Each point is reached from the start by the listed moves, each made once or not at all, plus a little noise. Say if it took an odd or an even number of moves. Then give how often each move was made.

Moves:
(1): [ 84   9   7 -24]
(2): [  6  71 -40 -11]
Start: [-21 -11  -1  20]
Points:
[63  0 10 -3] -> odd (1, 0)
[-15  60 -36   5] -> odd (0, 1)
[ 66  70 -34 -15] -> even (1, 1)

Moves:
(1): [ 38 -12   3  34]
(2): [36 58 30 30]
(3): [-10 -14  46  30]
(4): [-24   8 -20  46]
Start: [ -4  -1  20 -21]
Points:
[-1 50 77 85] -> odd (0, 1, 1, 1)
[ -5  -3  20 -20] -> even (0, 0, 0, 0)
[47 53 32 90] -> odd (1, 1, 0, 1)

Moves:
(1): [ 63   3  23   6 -36  14 -34  -9  -7]
(2): [ 11  51  -5  -1   1  11  -4 -21  -4]
(3): [-4 19 74 16 21 44  2 26 23]
(4): [-10  11   5  46  -3  -7 -16   4   0]
(5): [ 24 -14 -28   8  73   3  -6  32 -11]
(6): [ -8  -4 -37   8  -4  46  -4   6 -18]
(7): [ 20  -1  -9  12  -4   1  86  18 -25]
(8): [  2  25   4  -9 -17  -3  -1  36   0]
Start: [-14  13  -1 -20  29  -6 -14 -30  14]
Points:
[ -1 104  12  47 100  89 -43  52   5] -> even (0, 1, 1, 1, 1, 1, 0, 1)
[ 22  -6 -74   6  95  42  63  25 -40] -> odd (0, 0, 0, 0, 1, 1, 1, 0)
[98 71 52 19 83 67 31 15 -9] -> odd (1, 1, 1, 0, 1, 0, 1, 0)
[ 53  87 -16 -18 -26  61 -55 -20 -13] -> even (1, 1, 0, 0, 0, 1, 0, 1)
[ 3 78 23 15 44 95 66 -3 -8] -> even (0, 1, 1, 0, 0, 1, 1, 0)
[ 53 102  26  20 -24   9 -69 -20   2] -> even (1, 1, 0, 1, 0, 0, 0, 1)

Moves:
(1): [ 67  10 -11  21 -23  -5  -2 -26  -8  -2  12 -18]
(2): [-15  77  15  24  13  20  -8  -7  -2  18  -9  -1]
(3): [-21 -22  64  -9 -21 -24  28  -7  -5  10  16 -16]
(4): [-18   0  -1  69 -18  -1  -2  35   3 -29  28   1]
(5): [ 34 -10   9  41  54 -42  38  -3  36  29   2 -19]
(6): [ 10 -16  11   4  28  43  -6  16 -10   3  27 -13]
(7): [-11  30 -21 -11 -25   3  64 -10  22 -18 -15 -14]
(8): [ 16   2  10  -9  -4 -13  -1  35  19 -18 -18  -1]
(9): [  2  -7   6  -9  -6  32  -5 -37  45  -9   3  43]
(10): [  2  -3  -3  14 -29   5  10  16   7  58  -6  23]
(11): [  2  23 -11 -19   1 -11  12   5   8   6  53  -3]
Start: [-28 -24   6  -8 -18  -4  33  35 -12  -8 -13   0]
Points:
[ 70 -33  27  98 -12 -35  61  40  81 -34  16  13] -> odd (1, 0, 0, 1, 1, 0, 0, 1, 1, 0, 0)
[  6 -57  18 121  15  -6  70 101  27  55  41 -13] -> even (0, 0, 0, 1, 1, 1, 0, 0, 0, 1, 0)
[ 47  24 -15   1 -77 -11  94  29  24 -35 -33 -32] -> odd (1, 0, 0, 0, 0, 0, 1, 1, 0, 0, 0)

Moves:
(1): [ 31 -18   3  -9   6 -26  -9  -8  16  15  28  39  16   4  -6 -21]
(2): [  9  25  -2   7 -10   4  -6   2 -12   0  14   3   2   5  -8   8]
(3): [  7  -5  48  -9  17 -26  -1 -10  11  -4   4   4  15  -7   4   0]
(4): [  6   5 -22  15  37  -3   5   9  -2   1  22  -1   9   0  13  -5]
(5): [-13  28  -4 -33  34 -15 -41  -2   6  15 -12  29  -8 -10  -8 -22]
(6): [  1   3  17 -28   0  39  27  -2  -2   5  33  -5 -20 -12 -13 -19]
(7): [  5  -3   1  -7  -8 -15  34  32  -6  12   5  24 -32  11  -1  11]
(8): [ 16  -6  13 -14  -6  13 -16   4 -31  15  -2  -4  23 -15  11 -16]
(9): [-26  12  19  15  -4   1   6  11  20   8 -23  20   2  -9  -3 -14]
(10): [-11 -14  -3  11   0   2  -7 -22 -10  51  -1   2  36  -6 -27  48]
(11): [-29   7  13   4  -6 -23 -24  32  32 -12  28 -16  -7  -9 -13   5]
(12): [-27   3  23   2  14  35   0   6 -21  -9  26  35  13   0   4  -2]
(13): [  8   3 -25 -18 -17 -20  24 -10 -10 -12   4  -7  58   1 -11   6]
(14): [ -6 -18  21   4  -1  17 -11   3  -2  31  -7 -23  -4  55 -13   2]
Start: [ 27  13  10  13  16 -14 -22 -13  12  27  16   6  15   5   2 -19]
Points:
[ 13   8 121 -29  46 -85 -82  45  56 104  36  80  21  24 -28 -74] -> even (1, 0, 1, 0, 1, 0, 1, 1, 1, 0, 1, 0, 0, 1)
[ 15  16 116 -22  27  42  23  19 -21  62  93  40 -17  59 -23 -21] -> even (0, 1, 1, 0, 0, 1, 1, 0, 0, 0, 0, 1, 0, 1)
[ 17  -4  37 -38  -1  36  38  -7 -67  87  81  49  88 -17 -32   7] -> even (0, 0, 0, 0, 0, 1, 1, 1, 0, 1, 0, 1, 1, 0)

Moves:
(1): [ 10 -22 -14  -1 -11 -11  15  31  -9  -9   5   9 -18  -4  20   5 -18   2
  15]
(2): [ 17  13 -10  15   0  19  18  15   5  -4  -3   2   6   4  -2  -7   2   2
   5]
(3): [ -3  -4   9 -14   5  19  28  -2 -29   7   4  20  10 -22  -2   6   0  -3
  -3]
(4): [ -2  21   5  31  -7   7 -17   5 -15  -3  -7 -12  -4 -16  -6  14  -7 -16
   6]
(5): [  6   5  -2  -2  21 -11   2  15   1   5 -17  -3  -1 -14   3  15 -17   0
 -11]
(6): [ -3 -13   5   7  18  19   4 -15   4 -18  -4  -7  -9   4   0 -10  13  23
 -15]
(7): [-22 -13 -17  -6  10  14  -1  34  16   2  15   7  19 -28  -7 -27 -12  -6
 -14]
(8): [  9  -7  12 -14  -6  15 -27   6   0   7 -19  11 -22   3  17  -4  -4  -9
   7]
(9): [ 11 -13   6  -6 -14  14   6   9   6   8  22  -6  22   4 -19   6   5  -1
  -3]
(10): [  5 -14  -1   8  15  26  -7 -19  -3  18 -10   3  14  14 -10  -4   0  -1
  13]
(11): [  1  16   4 -15   0  10  -8  12 -11  -5   8   5 -11   4 -15   4 -12  10
  -7]
(12): [  7  -1 -16  -4  -1   6  -5  -3   9 -16  -4  13  -1  -1   2  23   8  -7
  -3]
(13): [-18   2 -20 -19 -12   3  -4  14 -10  -2 -16 -19  10   7  -3  19   6  17
  -1]
(14): [ -6  -4  10  -7   7 -11  11   0   7 -24 -18  13   4  21 -34  -4 -13  -2
  18]
(15): [-13   5   3   5  11  17   4   3   9  -4  10   1   0   6   3  -3   0  -7
   2]
(16): [-11   4   3   0  -6   1  15  13  19  27   4  -1 -26   7  -9  18   8   9
  -2]
(17): [  9  19   9 -13  21  -1  -7   2   2  -9  25   2  11  -4   0  -8  30   7
  16]
(18): [-21  11   4   5  -9  -9   0  19  -2   7 -13  25  21  16  19  11   9  13
  -8]
Start: [ -8 -21   3   4 -21  11 -17  -2  14  24 -18 -18  -4   2   2  -9  11  -3
   8]
Points:
[-21 -39  10   7  -4  92 -41  21 -17  54 -35  11  13 -48  -6 -23 -11 -37
  17] -> odd (0, 0, 1, 1, 0, 0, 1, 1, 0, 1, 0, 0, 0, 0, 0, 0, 0, 0)
[ -5  -2 -43 -11  -2 116 -57  99   7  -1 -14   4   2 -14   2   4   5 -11
  47] -> odd (1, 1, 0, 1, 0, 0, 1, 1, 0, 1, 1, 1, 1, 0, 1, 0, 1, 0)
[-23  14 -12  10 -35  38  11 121  -4 -10 -47  -4  25  29 -34  52 -32  15
  24] -> even (1, 1, 0, 1, 1, 0, 0, 0, 1, 0, 1, 0, 1, 1, 1, 0, 0, 1)
[-31 -25  20  -6 -34  31 -21 116  38  30  -4  30   4  -2 -17   5  12  -4
  42] -> odd (1, 0, 0, 1, 0, 0, 1, 1, 1, 0, 0, 0, 0, 1, 0, 1, 1, 1)
[ 17   6  36 -33  50  91  -3  31  -4  15 -38  36   7  12 -38 -13  -2  -8
  48] -> odd (0, 1, 1, 0, 1, 0, 0, 1, 0, 1, 1, 0, 0, 1, 1, 0, 1, 0)
[ -7 -44  -9 -33 -21  58 -26  35  43  35 -52 -30 -30  12  -8  58  31  28
 -21] -> odd (0, 0, 0, 0, 1, 1, 0, 1, 1, 0, 0, 1, 1, 0, 0, 1, 0, 0)

Moves:
(1): [ 13   7  12 -17  -9   0   0  -7   1   5  -4   8  -1  -6  12  11  -4  -7
  -5  -1   4  12 -10  12 -11  -1]
(2): [-18  33   1 -19  -1 -23  12  -8 -10  10 -19   7   2  21   0  -4  -3  19
 -22   2 -21  14  -1 -20 -11 -10]
(3): [ -2  -6  19  18  -7  -9 -14   9  10   1  14   4  15  24  11  13   2 -15
 -13  -2   2 -15 -14  15 -19  -6]
(4): [  4  19 -24  29 -12  -3 -16  19  -3   9   1   0  15  -5  -4  25   7  -6
  -1  19  26  -2 -11 -13  -4   5]
(5): [  8  -1  -5  14  30  -2  27  34  -8  -1   3  -6   1 -15   0  10  11 -16
   4 -15 -11  12  -5  -9  -7  -6]
(6): [ 12  23   4  -9   5  20  -7  24   1 -10   8   1 -11  -1  -9  19 -36  -9
  11 -11 -27   5  10 -25 -13  22]
(7): [ -3  -7   3   4 -12  14  19   7 -11  -8  -1  28  -6  -2  -5  15   1  11
  -1  27  -3 -14  -4   2  10  -2]
(8): [ -9 -19  11  11  -8 -12 -14  -2 -11   7   2  -6 -10  -3  -2   3 -17 -10
  -3 -14 -18   2  -6   5   7   6]
(9): [  6  -6  16  13  -2   4  -3  16   9  17   5   5 -29  -9 -17 -21   3 -10
   5 -25   5   4  -2   7   3 -15]
(10): [-28   6  13   2   4   1   5 -21 -21  19   9   0  -2  14 -11  35  -7 -20
 -16  19  -1  18   5  -8 -15  -1]
(11): [-12  11   2  10 -10  -4 -14  18   7 -18  18 -19  11  -8  -6   9   9  -5
 -10   1  -3   2   6   1  18 -15]
(12): [  4  -1 -17 -11 -14  -2  -5   9  -6   2   9   4  -3  -4   0 -17  -9 -12
  -7 -11  10 -10 -13   3 -15  -3]
(13): [-30  -1   2  -6 -14  -5  14  -1  27   8  -9   3   9 -20   5   4  20 -10
  -2 -14   9 -18 -11 -31  -4  -6]
(14): [ -6   1  -8   6 -18   0   6   1  18   4 -19  -8  31  17   0   2   2   0
   2  20   2  -8   9   4  -8   3]
(15): [-18  -6  -7  10   5  -6   7 -18  15  -3  11  -5 -11   1   1  -5 -21   8
  20  11   0  12 -15 -16  -9 -12]
(16): [  1  -9  -8  -6 -22   4 -21  -1  13  -3 -13  -6 -25  19  -5   9  21   5
 -12  -3  -5   6  14  -6  -3   0]
(17): [ -8  26   2  -1  -1 -10 -18   6 -16  -5 -17  -3  -6  -1   1 -12  25 -15
  10  21 -13  -3 -11  19  -4  -6]
(18): [-17 -15 -11   9   8  -1  -1  14   4  -3   8  30  -1 -15  -1   1  12  18
   9   7  -6   4   5   5  -6 -13]
(19): [  8  -3  -1 -20   0  13 -17 -20   2   3 -13  10  16  -2 -18   0  -3 -18
  29   3  19  -2   5   5  23 -35]
(20): [  2  -9   3 -10  17 -10   3   1   9   6  -6   0  -3  -6  -9  -7 -14  -2
  -1  24   5  -9  -4  -6   8   0]
(21): [-14  -7   6   4  -5 -14  13   2 -17  -2  12   2  -6   9 -10   6   3   4
  24 -11  15  18 -13   5 -11  21]
(22): [ -5  11   2   7 -26 -22   1 -12   2 -28  -2  24   0  -6 -12  -4  -2 -17
  -7 -13 -11   3  10  -7  17  21]
(23): [  9 -15  15  -6   3 -13  10  -5 -10   0  -8  -2   4   8   2   1   3  -9
  13  12  12  -1  33 -17   0  -5]
(24): [ -2   2 -14  13   5  -9   5  10   6  -4 -11  -8  -8   6   8  13 -15   1
   8   1  15 -15   4  10   1  10]
Start: [ 16  -2   7  18 -10  12 -13 -19  -6   9  -4   4 -21 -13 -17  14   6 -18
   9  24 -20 -27 -10  -6  18 -21]
Points:
[ -28  -62   32   59  -96  -54   -4   49   32   -7  -22   29  -23   -3
  -74   50   23 -121   36    3   22  -72    1  -26   38  -53] -> even (0, 0, 1, 0, 1, 0, 1, 1, 1, 0, 1, 1, 1, 1, 0, 1, 0, 0, 1, 1, 1, 1, 1, 1)
[ 20 -53  18  20 -51  -7  18   3 -26  10 -56  16 -26  19 -34  83  10 -58
  65  44  10 -17  18   5  20 -31] -> even (1, 0, 0, 0, 1, 0, 1, 1, 0, 0, 0, 0, 0, 1, 0, 1, 0, 0, 1, 0, 1, 0, 1, 1)
[-65  34 -17  21 -54 -33 -33 -48   5  36 -21 -16  10  46 -80  83   3 -33
  22 111  16  22 -15 -60   5 -65] -> even (0, 1, 0, 1, 0, 0, 0, 0, 0, 1, 1, 0, 0, 1, 1, 1, 0, 0, 1, 1, 1, 0, 0, 0)
[-12  38  15  77 -75   6 -72  69  -8  -8   7  42  17 -14 -22 103   8 -56
   9  95 -56 -46 -36  17 -13 -28] -> even (1, 0, 1, 1, 0, 1, 1, 1, 0, 0, 1, 0, 0, 1, 0, 0, 1, 1, 0, 0, 0, 0, 0, 0)
[ -8  26  21  58 -70 -78 -47   3  42   3 -17  10 -51  26 -36  57  -7 -56
 -16  50   8 -16   0 -45  12 -48] -> even (1, 1, 1, 1, 0, 0, 0, 0, 1, 0, 1, 0, 0, 0, 1, 1, 0, 0, 0, 1, 0, 1, 1, 1)
[-63  -7  47  65 -78 -38 -10 -29  16   4 -27  44 -81  24 -42  58  37 -91
  14  59  -7 -50   1 -38  -5 -46] -> odd (0, 0, 1, 0, 0, 0, 1, 0, 1, 1, 0, 0, 1, 0, 1, 1, 1, 0, 0, 0, 0, 1, 1, 1)
